Each row is a point. Two turns around zero, p and q, are shown by what they do to some points. Where does a point land after both, in the order given? Backwards means that the second turn is done in reverse. Each puzzle has new turns, and all numbers are rounded.

Turn p:
| -37 | -48 |  30 | -> | -44 | -51 |   6 |
| -32 |  44 |  15 | -> | -37 |  42 |   9 |
| -12 |  39 | -46 | -> |   4 |  46 | -40 |
|  30 | -21 |   1 | -> |  28 | -22 |   8 |
|  32 |  26 | -29 | -> |  40 |  29 | -11 |
|  19 | -40 |  29 | -> |   8 | -45 |  27 |
Turn q:
|  8 | 11 | 46 | -> | 10 | 10 | 46 |
|  45 |  32 | -38 | -> |  52 |  18 | -38 |
| -24 | -56 | -47 | -> | -37 | -49 | -46 |
|  1 | 21 | -7 | -> |  7 | 20 | -8 |
| -30 | -33 |  50 | -> | -38 | -22 |  50 |
|  0 | 25 | -4 | -> |  7 | 24 | -5 |
Where do these land?
q, then p backwards: |  -4 | -24 |   2 | -> |  -8 | -21 |  10 |
p, then q: | -50 | -35 |  -7 | -> | -50 | -21 | -30 |
q, then p: |  16 | -31 | -11 | -> |  11 | -33 | -12 |
q, then p backwards: | 29 | 29 | 42 | -> | 47 | 27 | 22 |
p, then q: | 32 | 70 | 20 | -> | 36 | 59 | 39 |
q, then p: | -22 |  -9 | -47 | -> |  -4 |   4 | -52 |

Turn p:
|  20 |   4 |  28 |  17 | -23 |  -8 | -> |   8 |  21 |  10 |  20 | -33 |   2 |
|  57 | -18 |   5 | -59 |  16 |   0 | -> |  69 |  -3 |  15 | -48 |  -4 |  -9 |
| -32 | -19 | -12 |   1 | -23 | -33 | -> | -31 | -34 | -10 |   1 | -25 | -17 |
| -17 | -39 | -13 |  -2 |  19 |  20 | -> |   0 | -41 |  15 |   0 |  25 |  15 |
|  45 |  33 |  -5 |  41 |   5 | -29 | -> |  27 |  37 | -29 |  43 |  -6 | -29 |
| -46 |  22 |   9 |  12 |   9 | -30 | -> | -51 |   8 |   2 |   6 |   5 | -33 |
|  45 |  30 | -28 |  -9 | -27 | -31 | -> |  31 |  20 | -52 |  -8 | -30 | -19 |
| -72 | -13 |  17 |  -1 |  23 | 111 | -> | -53 |  -8 |  50 | -14 |  68 |  91 |
Turn q:
|   5 | -23 |   8 | -33 |  17 | -66 | -> |  -9 | -32 |  13 | -30 |  27 | -59 |
|   0 |  32 | -43 |  22 | -42 |  21 | -> |   4 |  32 | -41 |  20 | -49 |   7 |
|  31 |  33 |  -6 |   5 |  44 | -45 | -> |  23 |  18 | -18 |   5 |  52 | -46 |
| -44 | -33 |  11 | -51 | -30 |  19 | -> | -36 | -25 |  22 | -52 | -35 |  26 |
|  29 | -41 | -42 |   1 |  32 |  25 | -> |   9 | -52 | -44 |  17 |  20 |  24 |
| -45 |  46 |  51 | -12 |  29 |  37 | -> | -14 |  59 |  37 | -28 |  31 |  48 |
|  14 |  34 |   3 |  35 | -31 |  38 | -> |  28 |  38 |  -2 |  31 | -33 |  26 |
|  30 | -30 | -21 |  -1 | -35 |  20 | -> |  22 | -36 | -16 |   9 | -40 |  10 |
| -21 | -18 |  39 |  34 |  15 | -50 | -> | -28 |  -3 |  50 |  28 |  26 | -38 |
Where do these land?
p, then q: |  -1 |  29 | -11 |  -6 | -51 |   2 | -> | -10 |  18 | -33 | -14 | -42 |  12 |
q, then p: |   1 |  50 |  30 |  23 | -41 | -30 | -> |  -9 |  60 | -13 |   8 | -42 | -29 |
p, then q: | 37 | -9 | -7 | 42 | 19 | 21 | -> | 31 |  2 | -9 | 50 | 20 | 10 |
q, then p: |  20 | -53 |  -2 |  26 |  50 |  12 | -> |  17 | -40 |  32 |  44 |  40 |   8 |
q, then p: |  11 | -55 |  11 | -35 |  39 |  46 | -> |  33 | -42 |  46 | -16 |  35 |  42 |
q, then p backwards: |  29 | -34 | -37 | -52 |  20 | -25 | -> |  -9 | -25 | -63 | -40 |  14 | -25 |
q, then p backwards: | -52 |  18 |  15 |  10 | -54 | -26 | -> | -24 |  25 |  61 |  -3 | -28 | -36 |
q, then p: | -28 |  68 |  31 |   2 | -27 | -27 | -> | -27 |  70 | -13 | -24 | -22 | -31 |
q, then p backwards: | -17 | -14 | -30 |  -9 |  44 |  27 | -> | -29 |   8 | -44 |   5 |  -3 |  35 |

Turn p:
|   1 |  25 |   4 |  -6 | -30 |  13 | -16 |  -4 |  35 | -> | -27 |  34 |  -2 | -16 | -25 |  -4 |  -7 |   9 |  17 |
|  29 |  25 | -22 | -12 | -20 |   9 |  75 | -39 | -11 | -> |  24 |   8 | -40 | -46 | -13 |  19 |  59 | -38 |  -1 |
|   3 | -18 | -42 |   7 |   5 | -30 |   6 | -24 | -61 | -> |  38 | -32 | -41 |   9 |   9 |   5 | -14 | -30 | -45 |
| -66 | -14 |  48 |  13 |  36 |  28 | -14 |  66 | -13 | -> | -42 | -14 |  75 |  39 |  44 |   4 |   9 |  41 | -31 |
|  27 |   2 |  13 |  29 |  -6 | -18 |  -5 |   9 |  41 | -> |   5 |  20 |  -7 |  28 | -17 | -18 |   7 |  13 |  42 |
| -26 | -11 |  11 | -32 |  96 |   8 |  -5 | -23 |  38 | -> | -21 | -31 |  39 |  -6 |  66 |  29 | -24 | -32 |  59 |
|  31 |  20 | -79 | -11 | -23 |  46 |   5 |  55 | -79 | -> |  27 | -19 | -56 | -33 |  -8 |  58 |   7 |  72 | -75 |
|  23 | -27 |  45 | -15 | -11 | -66 | -19 | -22 | -31 | -> |  53 |  -3 |  12 |   3 |   5 | -74 | -26 | -24 |  -8 |
| -20 | -11 |  -3 | -12 | -26 | -69 |  18 | -17 |  12 | -> | -14 | -15 | -31 |   3 |  -1 | -64 |   4 | -37 |   1 |
|   1 |  44 |  20 |  23 |  19 |  49 | -23 | -17 |  36 | -> | -19 |  58 |  27 |   4 |   0 |  46 |  -8 |   1 |  32 |
|  -3 | -33 |   4 |  16 | -40 |  29 | -22 |  16 |  33 | -> | -24 |  -6 |  23 |  14 | -60 |  -1 |  -6 |  25 |   9 |
Turn q:
|  10 |  62 |  -1 |  14 |  -2 | -15 | -33 |  46 | -29 | -> | -18 |  60 |   2 | -11 |  18 |   6 | -49 |  35 | -18 |
|  -9 |  26 |  14 |  11 |   8 |  12 |  40 |  41 | -26 | -> |  5 | 34 | 18 | 15 | -2 | 27 | 19 | 49 | -5 |
|  17 | -43 | -52 |   8 |  16 |  53 |  13 |  35 |  44 | -> |  30 | -53 | -27 |  35 |  -3 |  23 | -19 |  27 |  64 |
|  52 | -83 |   1 |   9 |  42 |  16 |  13 |  48 |  42 | -> |  62 | -91 |  13 |  19 |  31 |   9 | -18 |  39 |  19 |
| -38 |  16 |  -4 |  30 | -37 | -44 |  -7 | -33 | -25 | -> | -33 |  33 |   9 |  13 | -44 | -37 |  -2 | -26 | -35 |
| -10 |  40 |  -5 | -39 | -31 | -55 |  11 | -63 |  -6 | -> | -18 |  36 | -31 | -50 | -27 | -48 |  37 | -34 | -27 |
| -21 |  52 |  38 |   9 | -18 | -18 |  -8 | -62 |  19 | -> |  -7 |  57 |  14 | -10 |   8 | -40 |  25 | -61 |  -2 |
| -46 |  -1 |   7 | -29 |  28 | -23 | -19 | -44 |   0 | -> | -53 | -11 |  -9 |  -7 |  22 | -27 |  35 | -31 | -11 |
|  19 | -65 |  12 | -22 | -11 |  51 |  -6 |  56 |  23 | -> |  22 | -66 |  35 | -14 |   0 |  48 | -22 |  23 |  46 |
|  26 |  -4 | -12 |  10 |   6 |  23 |  -5 | -26 | -42 | -> |  10 |   1 | -27 |  12 |  -2 |  38 |  -7 | -23 | -31 |
Where do these land?
q, then p: | -27 | -41 | -41 | -22 | -14 | -16 | -10 |  31 |  -9 | -> | -39 | -39 |  13 |  12 | -31 | -27 | -11 |  19 | -25 |
q, then p: |  -6 | -22 | -10 |  60 |  30 |  24 |  43 |  30 | -39 | -> |  23 |  18 |  13 |  59 | -26 |  33 |  36 |  41 | -26 |
p, then q: |  50 |  28 |  40 | -43 |  19 | -37 |  58 | -29 |  36 | -> |  44 |  -8 | -45 | -42 |  30 | -62 |  53 |   8 |  23 |
q, then p: | -39 | -38 | -30 | -33 |  36 |  29 | -28 |  33 |   4 | -> | -55 | -55 |  35 |  33 |  -8 |  18 |  -4 |   6 |  10 |
q, then p: |   5 |   5 |  26 | -17 |   8 | -56 | -28 | -16 |  -3 | -> |  16 | -17 |   0 | -16 |  46 | -29 | -20 | -23 | -23 |
q, then p: |  61 |  45 |  11 |  24 | -32 |  48 | -12 | -11 | -17 | -> |  26 |  61 |  -9 | -40 | -12 |  51 | -33 |  11 |  16 |
q, then p: | -21 | -40 |  18 |  27 | -27 | -18 | -17 | -59 | -27 | -> |  25 |  10 |  14 |   6 | -29 | -17 |  -4 | -67 | -45 |
q, then p: |   1 |  48 |  39 | -23 |   3 | -17 |  57 | -13 | -10 | -> |  15 |  19 | -23 | -43 |  39 |  -3 |  60 |   6 |  -4 |
p, then q: | -32 | -27 |  14 |  38 | -51 |  16 | -45 |  35 |  45 | -> | -31 |  34 |  75 |  15 | -44 | -23 | -31 |   6 |   8 |
q, then p: |   9 |  41 | -66 | -11 |  27 |  26 | -19 |  -1 |  20 | -> | -44 | -11 | -52 |  14 |   6 |  41 | -29 |  12 |  28 |
